Each row of a before or after table is a point. The points were changed in one or more steps. Then noise was added and the rows were shuffled. The steps act on columns, c1 being the first. What was done? A step turns or swaps two columns, mirrors them in a line or flattens them onto one, adds a multiple of one to another, or multiplies or shifts one. Angles are multiples of 10 degrees, from the lower column toward the higher: turns from -170 to 170, lines from 10 to 170 but not 90. Use the fewest steps. Two steps may share a column if one is a turn and the other turns, adds or multiplies; they go together, in the order done. Otherwise the lowest column goes first.

Before (14 x 3):
[[-31 -29 -38]
 [-17 -39  54]
 [-19 -44 -36]
 [-50  30 -31]
 [ -2  33  22]
 [-17  -6  42]
 [  0  35 -45]
 [ 14 -42  17]
 [  7  27 -18]
 [-29  32 -29]
 [-19 -24 -32]
 [  2 -50  -5]
 [-23  32 -29]
 [ 22  29  -6]]
After (14 x 3):
[[-29 -26  40]
 [ 38 -29  26]
 [-44  18 -12]
 [ 34 -23  34]
 [ -3 -18 -38]
 [ 28 -50  33]
 [ 29  19   6]
 [ 30  -1  49]
 [ 34  -5 -19]
 [-47 -24  38]
 [ 31   7  22]
 [-39 -19 -54]
 [-50   4   7]
 [-23 -16  34]]
Steps: swap c1 and c2; multiply c3 by -1

Before:
[[ 20  12 -18 -37 -37   9]
 [ 59  32   7 -13  -2  -2]
 [ 17  -4   5 -15  13  56]
 [ 22  20 -12  14 -59  12]
 [ 47   0   5  23  -7 -24]
 [-22  12   3  16  24 -25]
 [ 56  29   8   5   4 -12]
 [ 11  45  24  41 -42  -8]
 [ -2 -33 -13   9  11  18]
 [ 19  40  -4  20  40  18]]
After:
[[-42 -35  -9  -5  33  15]
 [-12   7 -16   4 -31  25]
 [ -8  11  40  -4  42 -10]
 [-12 -29 -23   5  37  21]
 [ -5 -22  11 -10  -1 -54]
 [-53 -25 -15  17 -17 -19]
 [-36  31 -46  -1  42   7]
 [-11  29  -5  16  61 -10]
 [ 31 -16   1  16  -6 -20]
 [-46 -32   6 -10  41   3]]
Steps: turn c1 and c5 by 140 degrees; turn c1 and c2 by 70 degrees; mirror c3 and c4 in the line at 120 degrees; multiply c6 by -1

Before:
[[ -8 -18   7  -1 -10 -32   4  11]
 [ 36  12  -7  20  -1  -1  15 -39]
 [-21  26  -8  14 -25  39   0 -11]
 [-13   4   0  26  -9   6  28  16]
 [-18  -1   4  31 -18 -15 -24   0]
 [  8 -23   9  19  37  17  38 -11]
 [ 45  10  42  -7 -24  -9   5 -21]
 [-26   7  41  15 -22   1  28 -26]
 [ 18  38  13 -19  29  13   1  20]]
After (9 x 8):
[[-50   6  -2  23 -21   2  25 -25]
 [ 23  12  26  32  -1  -2  10 -39]
 [-10 -17  -3  -2 -10 -31  13  13]
 [ -6  26 -20  24 -24  39 -14  -9]
 [ -6 -25  10  31  37  18  49 -12]
 [-14  11  61 -12 -23  -7   3 -23]
 [ -7   3 -12  41  -9   5  28  18]
 [-12  -1 -12  50 -18 -14 -22   0]
 [ -1  38  22 -32  29  12 -18  21]]
Steps: turn c1 and c3 by 60 degrees; add -0.5 times c2 to c7; multiply c4 by 1.6

Before:
[[  1  12   2  -4  24 -25  13  24 -24  -3 -20]
 [ 24  40  34 -20  17   8   4 -14 -10  -2   3]
 [ 12 -53   2 -13 -36   4  10  23  11  -2  44]
 [  0  33  32 -23   5  36  -3  -7   8 -42 -14]
 [  1   6 -24 -19   7 -50  17  13 -20 -11 -51]
 [ 26  -3   2  -1  -3   3  11  -1   8 -55  25]
 [ 16   9  -7  -4 -41  -6  11  16  20 -24  22]
 [ 21 -10 -23 -22 -22   6  31  42  -5 -25  27]
 [ 12  31  20  -7 -12  30   6 -27 -29 -35  -5]
 [  5   9 -34  11  31 -20   7  20 -17  23 -42]
 [-11   6  -4  14   0 -19  32  32 -14  -8   1]
 [-21  26 -34 -19  19 -28   3   2 -19 -18 -11]
 [  3  16 -18  -3   5 -31 -17  34 -31 -17 -23]]
After (13 x 11):
[[-32  12  -3 -17 -12   8  30  29  16  -2   1]
 [  7 -33  22   6  16  23   8 -24  46  11  -5]
 [-23  23 -34  16 -10  34   5   2  27   1 -11]
 [ 21  -7  31  20  19  39   5 -14   9  -3   4]
 [ 16  18 -16   3 -20  23 -19  35  37  -8 -26]
 [  8 -28  -9   8 -28  -3  11  17   3  32  20]
 [  1  32 -33 -10   3  22   5  18  -1 -29 -44]
 [  1 -30  31  23  29  24  -2 -10  25  38 -13]
 [ -9  26   4  10  -4  21  13  26  20 -10 -21]
 [  5  -9   3  14 -19 -62  12  21  -8   8  46]
 [ 19  -1   3  -1   0  -4  11  -1  27  50  21]
 [ -4 -16 -25  24  -8 -19  33  45  17  15  27]
 [-13  31 -24  20 -31  21  15  10  22  -9 -50]]
Steps: add -0.7 times c7 to c1; turn c5 and c6 by -50 degrees; turn c2 and c6 by 110 degrees; multiply c4 by -1; turn c9 and c10 by 140 degrees

Before, 12 rows:
[[-16  19  14  10 -21   2   4   5  -8  22  -3  10]
 [ 10  12 -17  27  10   8   8   1 -12 -16   8   9]
 [ 28 -25  23  25  -5  -2  -6 -19 -10   6 -29   9]
 [ 10 -18  11  10   1 -16 -29   9 -24 -19   7   3]
 [-18   7  15  20 -19  27   9  23  12 -20 -10   1]
 [ 16  -8 -21  -6  -6 -14 -12   1 -10 -13 -18   4]
 [-14 -21 -19 -14  -8  15 -13  19   7  -1   4   6]
 [ -4   7  22  -9  22  10   5 -18  10   7 -23  21]
 [ 21  -8 -12  11  18   0 -31  17  12 -15   1   3]
 [ 22   0  22  -9 -19  -5 -10  10  -9   9   9  -1]
 [ 13   5  -8  28  -9  14 -25 -19  -7  -6  12   1]
 [-16 -18  -6  -2  22 -15 -19  -8  -8  -3   9 -20]]
After:
[[  9  11  -9 -17  11  58   7   1 -47 -16   8   7]
 [  9 -16  21  11   3  37 -29   9 -40 -18   7   2]
 [ 12   5  -2 -23  -9  54 -24 -20 -24  -6  13   2]
 [ 28 -24  27  -6  -5  61  -4 -17   7   5 -29   7]
 [ -4   9  14  -5  22 -30   5 -19  47   8 -26  20]
 [-17  19  15  -5 -20  21   4   5   1  20  -1  10]
 [ 22  -9 -17  -3  18  26 -30  17  13 -15   1   4]
 [-18   8   8 -32 -16  23  10  22  46 -20 -10  -1]
 [-17 -16  -1  16  21   7 -18  -7 -23  -5   9 -20]
 [ 21   0  23   8 -20 -17  -9   9   8   8   7  -1]
 [ 15  -7 -13  16  -4  -3 -13   1 -49 -13 -19   5]
 [-14 -19 -20 -10  -7 -44 -12  19  -9  -4   4   6]]
Steps: turn c3 and c9 by 30 degrees; multiply c9 by 2.5; turn c4 and c6 by 110 degrees; multiply c6 by 2.5

Before, 9 rows:
[[  8   4 -14   0 -11  13  -7  -5 -10   2   2   9   6   6   2  -4  11  -1]
 [  9   6   6  -5   7 -11 -12   7  -4 -18   3  18 -20   5   4  -5   7  -6]
 [ -6   2   8  -2   3  -2  -6   6   9   1  -8 -10 -13   4  -1  -2   0  26]
 [  5 -12   4 -10 -15  15  60   1  14   4   5  13  -7  12  -2   1 -17  -3]
 [  3   5   4 -10  -4  -9 -10   6  -5  -2   4  -1   1  -7   2  -4   9  -8]
 [  4   2  -4  -2   4   4  -1   0 -11   3  -7  18  -4  -7  -2   1   1  -5]
 [ -5 -13   7  -4  -1  11 -10 -11  -4   4   7  19   0  13   2  -1  -7   5]
 [  4  -4   2  -4   1 -12  24   2  10   3  -4   7   1   9  -1  -1   7   2]
 [ -5 -11  -7  -1 -13 -14 -10   3  -2   4  -1   6  -9   6  -1   1  -1   5]]
After:
[[  5   2   2  -5  -1 -12  25   2  10   2  -5   6   1   1  -1   0  37   3]
 [ -5  -3  -7  -1  -4 -14 -10   3  -2   4  -1   6 -11  -3  -1   0  29   5]
 [  9   6   7  -5  18 -11 -12   7  -5 -17   3  18  -8   5   5   0  38  -6]
 [ -7   4   8  -2  11  -2  -6   5   9   1  -7 -10  -6   2  -1   0  30  27]
 [  8   5 -14   0 -12  13  -7  -5 -10   2   2  10  -2   5   2   0  42  -1]
 [ -5  -1   7  -4  -2  12  -9 -11  -5   5   7  18   0  -1   2   1  22   4]
 [  3  -3  -5  -2   6   4  -1   1 -10   3  -7  18  -1  -1  -2   0  31  -5]
 [  2   0   3 -10  -3  -9 -10   7  -5  -2   3   0  -1   0   2   0  40  -8]
 [  4  -1   3  -8  -8  15  61   1  14   5   6  13 -10  -1  -3   2  13  -3]]
Steps: flatten c2 and c14 onto the line at 40 degrees; turn c5 and c13 by 40 degrees; multiply c13 by 0.7; multiply c16 by 0; shift c17 by 30

Before (9 x 20):
[[ 24  37 -28  23 -10  29  -3  22  12  24  37   8 -14  -9   4   6   6 -25
   -2  11]
 [ 44 -30 -33   1 -15 -16 -18  12 -15  33  48  10 -11 -15  17  14  29  -8
   19  25]
 [ 19  -8   8  -1  17  -9  49 -20  28 -43 -49 -60  -8   3 -28  -6 -17 -14
   14 -28]
 [-36   4  54  -3 -21 -23  -2  10  12 -31 -44 -18 -23 -14  12  27 -10  18
   -3 -42]
 [ 18  15   4  12 -29   5  15  17  13  19  42 -12  10 -28  -1 -30  16 -37
   20  27]
 [ 22  14 -43   5 -15 -25   1   2   3  21  23  23  -2 -13   1 -15 -22 -40
   20  18]
 [ -6 -11  35 -14  -2 -27  28  44  11 -20 -21 -22 -26 -19  -1  13 -38   7
  -39   0]
 [-24  21  39 -26  12  -5 -25  25   2  -4 -46  -9   5  -8   5  11   6  26
    7  -5]
 [  4  37  -5  -4 -15  -7  36 -20  17 -43   6 -50  12 -24 -18  -4 -11  40
   29  -4]]
After:
[[ 45  15   3  12  17   5  14 -28  13  20 -19 -39 -21 -28   7 -31  17 -10
    0  27]
 [ 33  -8   8  -3 -20 -10  50  16  29 -43 -51  58  -5   3  16  -6 -17   9
   28 -28]
 [-13 -12  35 -14  44 -28  28  -2  11 -21 -17  24  44 -19 -16  12 -37   0
    5   0]
 [ 53  15 -44   4   3 -25   1 -15   5  21  19 -26 -18 -13  -3 -15 -22  -7
    7  18]
 [-56   4  54  -2  10 -23  -2 -21  12 -32 -11  47   7 -13 -24  27  -9 -23
    8 -41]
 [ 46  36 -28  24  22  29  -2  -9  13  23   2 -37   4 -10 -12   7   6   6
    7  11]
 [-46  21  38 -25  25  -5 -25  11   4  -4  -1  47  -9  -8  -1  11   5  -5
   -3  -5]
 [ 59 -31 -32   2  12 -16 -17 -15 -16  33   2 -49 -18 -15 -21  14  30  39
    4  25]
 [-21  37  -6  -4 -20  -7  36 -15  17 -42 -50   3 -26 -24  22  -4 -11  35
   12  -4]]
Steps: multiply c1 by 1.6; turn c1 and c18 by 40 degrees; swap c5 and c8; turn c11 and c12 by -100 degrees; turn c13 and c15 by 140 degrees; turn c13 and c19 by 70 degrees

Before, 10 rows:
[[ -5 -19 -28   5 -12 -16  14   4   6   9  14 -16  -2  -4  -4  -2  -2  17
    1   4   6 -25  -4   3  -9  14   0  -6 -10  -7   5  -8]
 [  9 -14   2 -11 -17 -11  10 -33  17   4   5   2  14  -2  -7  -5  -7 -11
  -13  -4  -4   2  -5  10   4  10   3  -1  -8  -5  -4  12]
 [  6 -18  -6   0  14  10  13   7  -6  -2 -19 -10  -9 -31  -3   5  12   8
   -4  -2 -14  -1  -7   2 -13  26  11  11  -5   5   0 -10]
 [-17 -21   9 -13 -15  10   0   7  -1  -4  -5   1 -12  -7  16 -10  19  10
  -13   0  -9 -23   0  12 -10  -5  -3  20  -7 -12   1   1]
 [ 16  24   1 -10   1 -22   5  13  -3 -24 -21 -20  -3   2   2  -8 -24 -11
   -7   6 -19 -36  -7   0   0   8  10  17 -13  -4  -7 -15]
 [-13  60  14 -10 -11 -20  -3  13   1 -37   5  -9 -12 -15   5 -10  18  -6
   -4   1  -7 -26  -1   2  -6  -4   7   4  37 -20  15  -7]
 [ 15 -21   9  29  -1  -8   8 -11   2   7  59  -1  -8 -13  36 -11   8  -7
   10  55  19 -26  13   9  14 -13   8   1   8  -7   3  27]
 [ -2 -19  12 -14  -1   0  15 -17   3   4  -4   3   0 -15  -2  39  16 -14
    1  -6  19 -13  26  -1  -7  -7 -13   0 -12  -2  -1  -2]
 [ -8   3  15  -7   4 -21   5   8  -1  10 -12   1  -2 -29  10  -3 -15 -14
  -14  -4  -8 -13  33   3 -12  -5  -8  19  -5  -1   4   8]
 [ 16 -18  10 -12  -6  13  15 -21  -5   8 -14   2  18  -5  -3  -7   1 -11
   -6   4 -14 -23  -4  15   1 -10  -5   9 -11  -2  20 -14]]
After, 10 rows:
[[ -2 -19  13 -16  -1  -1  16 -28   4   7  -4   2  19 -14   0  16  18  13
    1  -7  18 -13  26  35  -9  -7 -12   2 -12  -2   1  -2]
 [ 16 -22  10  28  -1  -7   7 -18   0  -1  59  -1  12 -13   9 -35   7   8
   11  54  20 -28  12   1  14 -12   8   0   9  -7   3  27]
 [  5 -16  -7   0  14  11  12  11  -6  -4 -19  -9   9 -31  -4   4  12  -7
   -5  -3 -13  -1  -8   2 -15  26  13  12  -4   4  -1 -11]
 [ 18 -19  11 -11  -5  15  15 -35  -3   0 -14   3  39  -5 -14  -7   0  14
   -6   5 -16 -25  -5  -5   0 -10  -4   8  -9  -2  21 -13]
 [ -9   2  14  -7   5 -21   5  12  -1   1 -12   1  19 -28   3 -10 -14  16
  -13  -4  -7 -13  33   1 -12  -5  -7  20  -5  -1   4   8]
 [ -3 -20 -27   4 -11 -16  13   7   4 -18  15 -15  18  -3  -4   1  -3  -6
    1   4   5 -25  -5  -3  -9  13  -1  -5  -9  -7   5  -8]
 [-12  61  14 -11  -9 -21  -4  21   0  33   3  -9  10 -16   2  -7  20 -18
   -5   0  -7 -27  -1  -9  -7  -6   7   4  37 -21  15  -5]
 [  9 -13   1 -10 -16 -13   9 -52  18   3   4   1  33  -2 -12  -1  -6  12
  -13  -3  -5   3  -4  -6   4  10   1  -1  -9  -5  -5  12]
 [-16 -22   9 -13 -15   9   0  12  -1  -1  -7   0   8  -8  -2 -21  19  -9
  -14   2  -8 -25  -2  -3 -11  -4  -4  20  -6 -12   1   1]
 [ 17  23   0 -12   1 -22   4  22  -3  26 -21 -21  17   4   1  -5 -24  -5
  -10   7 -19 -36  -8  -8   0   8   9  16 -12  -4  -7 -16]]
Steps: multiply c8 by 1.6; turn c10 and c18 by 140 degrees; shift c13 by 20; turn c15 and c24 by 60 degrees; turn c16 and c24 by 70 degrees

Before, 12 rows:
[[ 13 -37   8 -49  -6  -7 -32 -14 -24  24 -19   6 -30  12 -40   5   0   0
   -9  -6 -23  -5 -59  12  11 -32  -6  -7 -31  25  38  -6  36  19  12  -3
   12  -1  -9   6 -49  30   3 -30 -15   2 -24 -27]
 [-39  -2 -12 -43 -20  25  12   0  13 -12  18   6   0 -23 -10 -12 -14  -1
   15 -26   7 -22 -10  -2   1   4 -16  -6  17 -11 -17  24   6 -14   0 -23
  -37   9  10 -20  15   4   5 -12  18 -15  -6  -7]
 [-18  -9   2 -30  13  10   2 -19  13 -27 -15  11 -10 -10  19 -21  -7  -6
   20 -27   6 -20  -7   9 -14  -9 -11  13   1   5  14   8  15   6   3 -16
   -8  18  36  -3   0  -2   3   0   3 -11 -24  27]
 [-18 -19 -48 -12  37   1 -10   7  -4  15  17  25  -9 -14   5   3   8  -2
  -41  30   3  31   4 -11  -7 -58  28   2  24 -28  21 -11  20 -24 -34  43
    7   0   7  16  24   5 -30 -17  18  30  19 -40]
 [-14  -1 -27   2  53  20   4  -3  -2  19   8  24 -33 -32   1  23   8  29
  -45  13  27  27 -46 -28   0 -43  32   3  22  -9   3 -12  18 -20 -47  35
    4  20 -21  17  18  17 -22 -12  -5  32  27 -30]
 [ 16   6 -23  -4 -12  15  -2  33  30 -12  18  34  -1 -20  12  -6   3  -5
   32 -17  16 -12  -8 -13  -2   0  -5 -27  17  -1  -8  16 -16 -28  19 -20
    4  27  27  -8  13  -4 -21  11  -9  -4  -2 -13]
 [-32  -1 -40  -8  44  -6  19  11  14  14  21  39 -15 -23   9  15   0  -4
  -15  44  14  20  -4   1  10 -60  17 -11  26 -33  -5 -18  -7 -33 -25   8
    5  -6  -6  49  10   5 -24  -3   6  21  -1  -8]
 [  4 -51   4 -11   4  -9 -25   2   4  12 -12 -18 -22  29 -57  -6  22   7
  -11  -9 -16   1 -52  -8  37  -9  -3  17 -28  34  34  11  46  15   0   3
   33 -27 -19   8 -26  28   0  -5 -34   7 -16 -11]
 [ 16 -46  -1 -11 -10   4 -28 -32 -18  11 -33  -6 -26  24 -25 -16  -6  12
    4  -4 -17   1 -40 -10  13 -56 -12  21 -18  26   2  11  47  25  20 -11
   -9  -1 -11   2 -17  17  10 -20 -24   4 -40 -11]
 [ -1  14   6  -4   7  36  27  18  20  -8  28  11  11 -22  22 -12  44 -20
    5 -15  17 -11  -7 -14  11  -6   2 -54  15 -19  -6  27 -15 -26  -9 -21
  -13  27  13 -29  19   1   9  16  -6 -24  12 -20]
 [ -6 -17   9  -3 -14  21  13 -10   2 -15  -4  -6  -2  -7  23  -1 -11  -5
   11 -22   1 -31 -11   1  -2   0 -34   1  -5   7  -8  -5 -14 -21  17   6
  -11   4  15  -5  12   9  -3  -2   6 -24  -2   2]
 [-15  -7 -16 -28  -8  41  13  -6  19  -5  -4  16 -23  26 -17 -20 -10 -24
   17 -34  -6 -22   2  15 -12   9 -19   5 -26 -14 -18   5  -3  12  15   2
  -28  17  18   3   1   5  18 -11  18 -11 -14  24]]
After (12 x 48):
[[-19   9 -47 -10  35  -2 -11 -27  -7  13  18  24  -7 -14   3   2   9  -3
  -43  32   3  20   2 -10  -8 -57 -38   3  21 -27  23  -9  18 -21 -33  45
    8  -1   9  20  21 -39 -30  -6  16  29  22   9]
 [-39 -13 -12 -42 -20  27  11  13   9  -9 -24   8   1 -23  -8 -15 -15  -1
   14 -25   5 -21  -8   2   3   3   2  -4  17  -8 -16  23   6 -13  -2 -23
  -40  10   6 -22  13  -7   6 -14  18 -14  -6  -1]
 [-16 -19 -16 -28  -4  42  15  17  17  -7 -17  17 -24  23 -19 -16  -9 -23
   19 -36  -6 -11   2  15  -9  10  19   4 -23 -12 -19   5  -2  11  16   0
  -29  18  17   3   1  21  18 -16  21 -12 -17 -12]
 [ -1 -10   5  -5   7  32  26  -6  20  -6 -16   9  11 -23  25 -12  41 -21
    5 -16  14 -19  -6 -13  11  -5 -25 -49  14 -20  -4  26 -13 -24  -7 -23
  -16  31  13 -27  18 -17  10  25  -4 -25   9   8]
 [ 14 -44   1 -12 -12   6 -31  25 -18  13   8  -7 -29  25 -24 -16  -5  16
    5  -4 -16  17 -41  -9  15 -57  37  22 -18  25   3  13  50  24  19 -11
   -8  -1  -8   3 -17 -15  11 -43 -24   5 -38 -12]
 [ -8 -43   9  -4 -15  18  12  30   3 -12 -28  -5   0  -8  22  -2 -12  -2
   13 -19   2 -14 -12   0   0   2  31   3  -3   6  -9  -6 -13 -24  18   2
   -9   4  12  -9  13   1  -4  -5   6 -27  -1 -10]
 [-31  20 -40  -6  44  -5  21 -22  12  13   2  40 -17 -23   9  16  -2  -3
  -17  44  12   8  -4   4   9 -59 -29 -11  25 -32  -5 -14  -7 -35 -23   9
    5  -9  -5  47  11 -11 -25  -2   8  23  -4  -2]
 [-17 -20   6 -28  13   9   1  30  13 -31   2  12  -8 -10  18 -21  -9  -1
   24 -24   5  -1  -4  10 -15 -11  19  14   3   5  12   6  20   8   4 -16
   -7  21  38   0  -1  27   4 -12   1 -13 -24  -9]
 [  7 -43   5 -11   6  -7 -27  -1   7  11   6 -19 -19  28 -56  -6  21   8
   -9 -12 -18   1 -56  -7  37  -9  12  17 -29  34  34  16  49  17  -2   4
   31 -28 -17   6 -26 -22  -2 -12 -33  10 -16 -21]
 [-15  31 -28   2  51  18   5 -17  -3  16  27  22 -29 -35  -3  23   7  29
  -46  14  26  22 -45 -29  -2 -46 -32   3  22  -7   4 -11  18 -19 -46  33
    1  22 -21  13  17 -33 -20   1  -3  28  22 -10]
 [ 17   1 -23  -1 -11  15  -3 -16  30 -14 -15  34  -3 -18  11  -6   3  -2
   34 -17  12 -28  -9 -12  -3  -1  -7 -30  17  -2  -8  15 -18 -28  17 -20
    4  23  26  -8  10 -12 -21  11 -13  -6  -6   8]
 [ 11 -31   6 -50  -4  -8 -29  14 -22  23   5   7 -28  12 -34   2   1   1
   -7  -6 -23   8 -60  14  12 -36  18  -8 -30  23  38 -11  36  20  12  -3
   11  -1  -8   3 -50 -33   4 -42 -12  -1 -23 -19]]
Steps: add 1 times c46 to c2; mirror c8 and c22 in the line at 110 degrees; multiply c27 by 1.3; turn c11 and c27 by -130 degrees; turn c42 and c48 by -110 degrees; add 0.5 times c47 to c44
